Each row of a before or after table is a point. The points were changed in one or more steps. Then noise was added and the rows were shuffled. The steps act on columns, c1 being the first. Write out the steps. A step turns or swaps two columns, mirrors them in a line or flattens them onto one, adds a multiple of one to another, or multiplies or shifts one. Angles are multiples of 10 degrees, from the lower column toward the higher: turns from -170 to 170, lines from 10 to 170 but not 90. Use the fewest steps. Two steps may share a column if one is a turn and the other turns, adds or multiplies; they go together, in the order done. Otherwise the lowest column goes first.
In the rows, zero is written as 128.

Before, 11 rows:
[[174, 183],
[147, 90],
[174, 79],
[148, 134],
[89, 163],
[134, 110],
[93, 230],
[114, 93],
[103, 179],
[151, 106],
[190, 118]]
After (11 x 2):
[[176, 134],
[116, 42],
[131, 57],
[149, 53],
[147, 39],
[191, 67],
[92, 113],
[146, 84],
[176, 29],
[105, 127],
[90, 178]]
Steps: shift c2 by -50

Before (12 x 3):
[[147, 101, 114],
[152, 111, 149],
[7, 208, 162],
[126, 121, 165],
[114, 116, 154],
[144, 115, 156],
[146, 78, 109],
[122, 126, 158],
[103, 85, 137],
[123, 116, 110],
[146, 102, 96],
[135, 104, 180]]
After:
[[163, 102, 122],
[136, 114, 114],
[106, 85, 118],
[95, 103, 168],
[127, 111, 156],
[115, 114, 159],
[99, 114, 133],
[102, 128, 143],
[151, 101, 133],
[98, 120, 150],
[155, 79, 127],
[25, 208, 61]]
Steps: turn c1 and c3 by 50 degrees

Before (13 x 6):
[[149, 155, 130, 140, 216, 170],
[90, 105, 109, 163, 63, 110],
[117, 93, 142, 70, 172, 77],
[91, 115, 118, 182, 125, 102],
[87, 147, 130, 44, 124, 187],
[119, 202, 97, 171, 85, 171],
[107, 174, 201, 148, 84, 130],
[49, 151, 162, 174, 88, 166],
[121, 94, 150, 110, 133, 143],
[81, 108, 159, 115, 168, 162],
[83, 129, 20, 130, 130, 131],
[142, 135, 110, 57, 184, 71],
[77, 146, 126, 40, 106, 132]]
After:
[[126, 205, 94, 56, 171, 70],
[105, 230, 133, 39, 123, 184],
[93, 119, 121, 110, 133, 164],
[61, 106, 165, 172, 89, 167],
[159, 143, 83, 140, 179, 170],
[135, 159, 141, 165, 117, 170],
[107, 153, 179, 148, 64, 130],
[81, 229, 137, 38, 114, 131],
[81, 62, 121, 182, 132, 108],
[102, 147, 112, 74, 145, 77],
[87, 70, 153, 163, 100, 107],
[87, 126, 82, 129, 178, 129],
[123, 110, 135, 105, 122, 140]]
Steps: add 0.3 times c6 to c1; add -1 times c4 to c2; flatten c3 and c5 onto the line at 130 degrees

Before:
[[169, 94, 178, 168, 92, 130, 119, 105],
[161, 100, 167, 154, 107, 128, 150, 236],
[114, 96, 181, 198, 102, 148, 136, 113],
[124, 124, 186, 129, 166, 156, 125, 161],
[121, 106, 74, 129, 136, 126, 144, 107],
[103, 120, 131, 154, 108, 117, 77, 156],
[149, 110, 130, 155, 136, 134, 136, 130],
[106, 100, 152, 134, 87, 175, 94, 160],
[142, 112, 121, 131, 182, 170, 115, 135],
[129, 106, 156, 130, 104, 118, 146, 105],
[136, 201, 7, 136, 93, 132, 131, 121]]
After, 11 rows:
[[172, 98, 178, 168, 99, 143, 83, 97],
[136, 196, 7, 140, 109, 103, 90, 114],
[148, 112, 129, 166, 129, 141, 100, 135],
[161, 97, 165, 159, 173, 142, 106, 180],
[141, 131, 119, 168, 154, 173, 73, 156],
[117, 111, 185, 217, 109, 162, 102, 100],
[124, 137, 182, 160, 169, 156, 87, 173],
[107, 117, 135, 141, 131, 116, 38, 133],
[108, 113, 143, 179, 130, 179, 47, 129],
[133, 105, 155, 127, 107, 125, 104, 97],
[126, 104, 78, 124, 117, 137, 105, 120]]
Steps: add 1 times c6 to c4; turn c2 and c6 by -20 degrees; flatten c5 and c8 onto the line at 50 degrees; shift c7 by -40
